Each row of a before or after table is a point. One or more steps were done to the points. Then noise was added and the rows were shuffled. The steps act on columns, c1 being the first. Name the steps. A step turns or swaps two columns, mirrors them in a line or flattens them onto one, adds a multiple of one to another, or multiplies or shifts one. Angles are multiples of 10 degrees, from the lower column toward the higher: turns from -170 to 170, lines from 10 to 170 but not 90. Use the fewest steps. Two steps may share a column if one is a turn and the other turns, adds or multiplies; they go together, in the order done. Otherwise the lowest column goes first.
In the rows, zero is written as 128.

Before (13 x 2):
[[166 202]
 [154 115]
 [165 128]
 [115  40]
 [170 137]
 [138 120]
 [ 88 108]
 [152 159]
 [223 122]
 [ 92 125]
 [ 87 121]
 [ 83  98]
 [211 138]]
After:
[[ 83  99]
 [190 180]
 [184 168]
 [130 124]
 [159 154]
 [103 105]
 [137 136]
 [151 144]
 [ 77  83]
 [184 173]
 [ 95 103]
 [108 106]
 [161 154]]
Steps: flatten c1 and c2 onto the line at 40 degrees

Before, 13 rows:
[[142 132 104 126]
 [115 156  92 157]
 [170 165 128 136]
 [183 213  96 119]
 [144 164  56  77]
 [148 127 213 156]
 [ 90 132 176 125]
 [165 210 104  45]
 [234 119 153  57]
 [136 153 221 175]
 [124 141 173 165]
 [100 145 156 167]
 [123  91 180 143]]
After:
[[130 148 111 143]
 [123 155 148 174]
 [134  96 167  93]
 [210 199 163 166]
 [135 215 155 183]
 [100 169 119 112]
 [115  67 141 127]
 [ 91 115 168 118]
 [ 80  90 215 137]
 [176 204  99 139]
 [104  72 191 150]
 [200 100 142 233]
 [ 91 122 155  97]]
Steps: turn c1 and c4 by 90 degrees; turn c2 and c3 by 40 degrees

Before, 11 rows:
[[141 138 165 143 133  89]
 [ 86  98 164 180  79  85]
 [ 94 132 133 206 147  97]
 [ 91 119 107  71 101 107]
 [ 69 110 152 212 153 114]
 [121  93 171 105 155 133]
 [106 130 212 134 141 115]
 [ 55 156 226 192 163 117]
 [ 57 101 163  42 164  83]
 [ 51 173 102 125  94 121]
 [214 128 138 190 140 105]]
After (11 x 6):
[[130  95 109 177 231  64]
 [113 161 127 211 137  65]
 [ 61  76 133 123  83  86]
 [182 135 139 135 113  60]
 [107 171 116  47 140  45]
 [157 144 155 191  46  12]
 [164 124  99 149 111  94]
 [105 141 112 211 106  89]
 [ 91 108 112  67 168 109]
 [192 139  83 191 117 176]
 [153 168 148 101 164  99]]
Steps: turn c1 and c3 by -50 degrees; turn c3 and c6 by -70 degrees; turn c2 and c5 by -120 degrees; multiply c5 by 2

Before, 10 rows:
[[144  96 179 142 128 125 138  90]
 [171 224  84 205 129 194 208 165]
 [ 84  84 168  82 200  79 137 167]
 [149 170 154  95  72 161 188 126]
 [ 87 132 128 104 148 126  89 112]
 [148 126 100 132  51 169 202 112]
 [ 60  96 170 137 132  63 106 172]
 [207 159  97 147  91 187 157 192]
 [ 63  60 135 111 179 105 125 139]
 [164 141 102 117 104  88 165 109]]
After:
[[142 127 179 156 134 100 142 112]
 [156 166 102 135 134 108  93 126]
 [172 237  81 159 143 217 156 107]
 [122 197 105 138 129 126 177 120]
 [185 166  96 107 149 175 170 146]
 [ 72  97 167 111 107  80  83 144]
 [114 124 164  82 122  66 111 163]
 [ 88 100 135 113 113  61 137 143]
 [129 200 151 108 128 161 147 142]
 [ 97  95 131 121 117 149 120 133]]
Steps: flatten c1 and c5 onto the line at 20 degrees; turn c2 and c7 by -70 degrees; turn c6 and c7 by 60 degrees; flatten c4 and c8 onto the line at 140 degrees
